Each row of a before or after table is a point. The points were changed in one or more steps. Then noise was added and the rows were shuffled. The steps act on how far a point lies along the listed directions, d1 being the first. Write out the steps. A step turns or swaps two directions, mirrors them in a line or flattens them onto one, adds a multiple of one to another, or multiplies one. Angles are multiples of 10 degrees, from the lower direction toward the higher: turns from -170 to 170, lines from 10 to 170 but not 90. Use the fewest steps. Two steps may share a direction if one is a turn and the other turns, adds or multiplies; they go together, in the order done. Otherwise the lowest direction goes first.

Directions:
(1): [-25  16 -37]
(2): [-4 43 20]
(3): [-40 -14  21]
Before, 11 rows:
[[ 41  -8 -39]
 [ 59 -14  -2]
 [-27   2  -4]
 [ -8  -5 -14]
 [ -5  -1  15]
 [ 15 -17  60]
 [-19   9   1]
 [ 44  13 -48]
 [ 44 -19  62]
 [ 13  11 -13]
 [-12 -29   3]]
After, 11 rows:
[[-10  15   5]
 [-14 -63 -17]
 [ -2 -15   5]
 [-16   9  18]
 [ -4   1  24]
 [ 20  10  -1]
 [-30   0 -12]
 [  7 -71 -40]
 [ 29  -8 -53]
 [ 48  43 -26]
 [ 27  34 -40]]
Steps: turn d1 and d2 by 100 degrees

Directions:
(1): [ 10  31   0  21  25  -2  27 -56]
(2): [ 32  34 -12 -10 -50 -16  27  12]
(3): [ 17  10  63  -8  -2 -28 -27  -6]
(4): [ 34 -35   2  52   5 -20  16  17]
(5): [ 17  26  18  27  -2  59 -12  18]
(6): [-35  30 -15  42 -14 -26 -31   6]
Before, 11 rows:
[[-12 -11  15  -3 -10   6  -2  36]
 [ 25  -7  17  16   4  30  -5  18]
 [-37  11 -43 -72 -44   2   2  24]
 [-61  -2 -45 -45 -13  11   4  11]
 [ 65 -12 -25  23 -18 -50  43  10]
 [-31 -21  25   9  -2 -27 -45  37]
 [ 11 -36  13   1  37  15  -6  -8]
 [  6   3  -5  24   4  -4  15  -9]
 [ 40 -40  44  17  16  15  -1  30]
 [ 42 -26 -47  30 -17 -10  32  30]
 [  5 -20 -11   0 -32 -42  30  13]]
After, 11 rows:
[[ 12   0  -7  -5   8  12  19 -17]
 [-20  24 -61  40 -56 -11  -4  49]
 [-42   1 -72  36 -22 -13  21  23]
 [-14 -19  16 -20  12  33 -33  17]
 [  8 -44  41 -12  -4 -41  -8  31]
 [-22  -6  -2 -41  24  -8 -14 -29]
 [ 25  15  -6 -21 -34   4  42   6]
 [-11 -17  49 -64  19  19 -27  13]
 [-18 -21  10  -8  -6  -4  -5  37]
 [ 63  34   0 -45 -16  37  47 -11]
 [ 27  -6 -37 -42 -13  59  37  15]]
Steps: add -0.5 times d5 to d1; turn d2 and d5 by 50 degrees; multiply d3 by 1.3; turn d4 and d6 by -100 degrees
